Rows are points. To make a cloud, some directions were put in groups of two or more. Within a group, all points are equally far from the middle, so they leave a hole (a ring in 2 directions, a hollow ball in 3). The other directions are filled evenly. Then the cloud was stretched, turned, moved and blurred a little. Count the holes, and give their numbers of directions, smallest first.
In the rows, zero is written as 128.

Cloud, 15 rows:
[[135 101]
 [136 122]
 [137  92]
 [163 204]
 [145 190]
 [181 144]
 [153 188]
 [140 126]
 [179 112]
 [176 143]
 [123 214]
 [139  88]
 [108 158]
 [134 179]
 [170 109]]
Holes: 0

Cloud (20 x 3):
[[105 165 106]
 [ 84 111  99]
 [167 118 125]
 [ 75 120  90]
 [113 168  51]
 [ 92 161  75]
 [ 98 128 106]
 [149 114 154]
 [196 160 140]
 [120 121 192]
 [ 84 177 159]
 [ 92  73 129]
 [118 184  84]
 [ 59 148 101]
 [108 150  48]
 [ 70 136  72]
 [ 99 112 137]
 [123 118 121]
 [ 66 140 101]
 [103 185 166]]
Holes: 0

Cloud:
[[131 185 126]
 [160  77 188]
 [114 129 129]
 [121 102 193]
 [185 146 178]
 [120 147 114]
 [120  87  98]
 [156 147 139]
 [142  82 141]
 [112  73 173]
 [100 137 136]
 [ 97 102 108]
 [182 138 180]
 [152  62 137]
 [168  85 211]
 [146  71 101]
 [140  65  92]
 [183 161 196]
 [152 187 147]
 [149 154 185]
 [105 114  93]]
Holes: 0

Cloud:
[[119  93 113 167]
 [132 125 120 210]
 [180 143  94 177]
 [ 79  90 136  86]
 [ 83 144  93 145]
 [ 99  78 161  87]
 [ 93 131 166  98]
 [129 161 181 180]
 [140  99 172 131]
 [ 92 143 158 129]
 [102 103  78 132]
 [152 160  76 190]
 [ 72  85 144  72]
 [171 143 146 181]
 [118  98 106 120]
 [154 144 154 178]
 [115  56 142 158]
 [100 142  91 179]
 [166 128 105 168]
 [ 99 203  93 106]
 [ 41 154 101 124]
 [127 145 144  78]
 [124 193 191 131]
 [100 134 190 134]
 [163 222 147 127]
 [149 139  94  58]]
Holes: 0

Cloud (55 x 6):
[[166  99 126 151 119 135]
 [143  98 167 113 105  61]
 [ 90 167 191 131 187 144]
 [153 165 144 127 198  83]
 [144 166  90 153  96  77]
 [134 142 130  37 130 127]
 [114 205 118 141  89 171]
 [139 112 105  76 133  79]
 [115 189 134 149 203 114]
 [ 86  94 146 106 121  74]
 [107 135  82 147  66 127]
 [ 52 163 125 121 106 175]
 [ 63 142 187  94 110 146]
 [113  83 173 165 152 155]
 [ 85 101 190 150  88 110]
 [ 89 165  82 133 180 158]
 [ 71 203  87 132 116 124]
 [ 66 160 177 114 180 150]
 [132 163 153  36 126 137]
 [133  87 126  94  94  92]
 [137  93 142  79 130  73]
 [ 92  83 184 123 146 157]
 [111  90 138 115  72 145]
 [102 213 101 126 128 177]
 [123 151 148 168 109 189]
 [182 151 165  93 155 129]
 [160 103 113  88 144  90]
 [ 83 113 152  68  97 132]
 [ 84 176 107 145  73 173]
 [123 204 111 140  86  90]
 [142 159 136  89  67 161]
 [ 70 146 117  95 131  77]
 [127 117 156  57 121 167]
 [ 86 223 111 116 147 121]
 [123 118 183  93  68 145]
 [124 136 190 127 208 136]
 [139 165 148  62  82  98]
 [114 158 189 181 157 115]
 [126 200 182 100 107 157]
 [107 141 144  99 162 203]
 [113  83 127 128 114  65]
 [107 194 168 111 126  76]
 [150 166  85 101 183 121]
 [ 90 183 100  82 103 175]
 [ 86 108 111 133 189 139]
 [146 152 213 106 127 117]
 [149  81 181 127 167 136]
 [154 133 183 108 103  70]
 [ 89 151 106  76 189 133]
 [113 188 121  52 172 135]
 [106  79 132 118 150  75]
 [129 216 134  67 135 138]
 [ 65 161 185  96 151 121]
 [ 93 128 115  79  70 133]
 [146 144  69 132 108 129]]
Holes: 1 (6)

Cloud (55 x 6):
[[106 121 112 158 186 159]
 [101 155  71 106 116 130]
 [158 143 145 116 101 104]
 [106  99 194 103 196 156]
 [161 176  69 141 104 156]
 [ 64 163  94 106  86 115]
 [105 175 188 163 179 102]
 [134  80 135 166 165 152]
 [ 96  98 111  74 178  74]
 [ 74  95 117 109 190 125]
 [196  88 145 107 142 154]
 [136  91 121 162  58 179]
 [ 67 101 212 122 167 166]
 [ 76 128 144  94 129 202]
 [ 84 154 138  87  93 100]
 [154 133 118  82 157  93]
 [ 92 171 101 212 155 146]
 [ 62  86 135 131 163 181]
 [154 150  94 118  86 181]
 [ 85 100 160 131 216  86]
 [137 134 137 115 106  86]
 [ 92 113 217 151 121 169]
 [119 181 150 134 104 103]
 [ 54 158 169 118 121 169]
 [117 178 121  91 188  83]
 [153  87 166 129 158  98]
 [132  82 124 170 164 172]
 [ 73 140  87 124  72 108]
 [ 44 157 195 125 155 116]
 [128 137  99  83 159  81]
 [163  84 128 108 152 157]
 [ 99  86  89 181 136 109]
 [103 122 100  88 123  72]
 [150 123  81 117  80 173]
 [197 123 127 150  95 139]
 [202 176 172 117 108 123]
 [ 62 165 119 189 121  97]
 [122  86 142 122 176 172]
 [ 51 103 132 183 129 184]
 [109  92 103 179 136 102]
 [ 47 106 194 122 181 139]
 [140 161 128 182 109  94]
 [167 125 128  86 113 155]
 [ 33 107 107 163 182 119]
 [107 129 136 201 171 117]
 [ 85 154 158  94  87 110]
 [ 92 106 150 137  60 154]
 [140 101 140  69 123 181]
 [133 157 173 127 214 125]
 [119 105 100  87  83 169]
 [137  94  82 158 179 122]
 [ 85 116  52 100 128 115]
 [ 59 177 129 135 135 138]
 [ 96 121  67 130  95  88]
 [116  92 130 147 187  67]]
Holes: 1 (3)
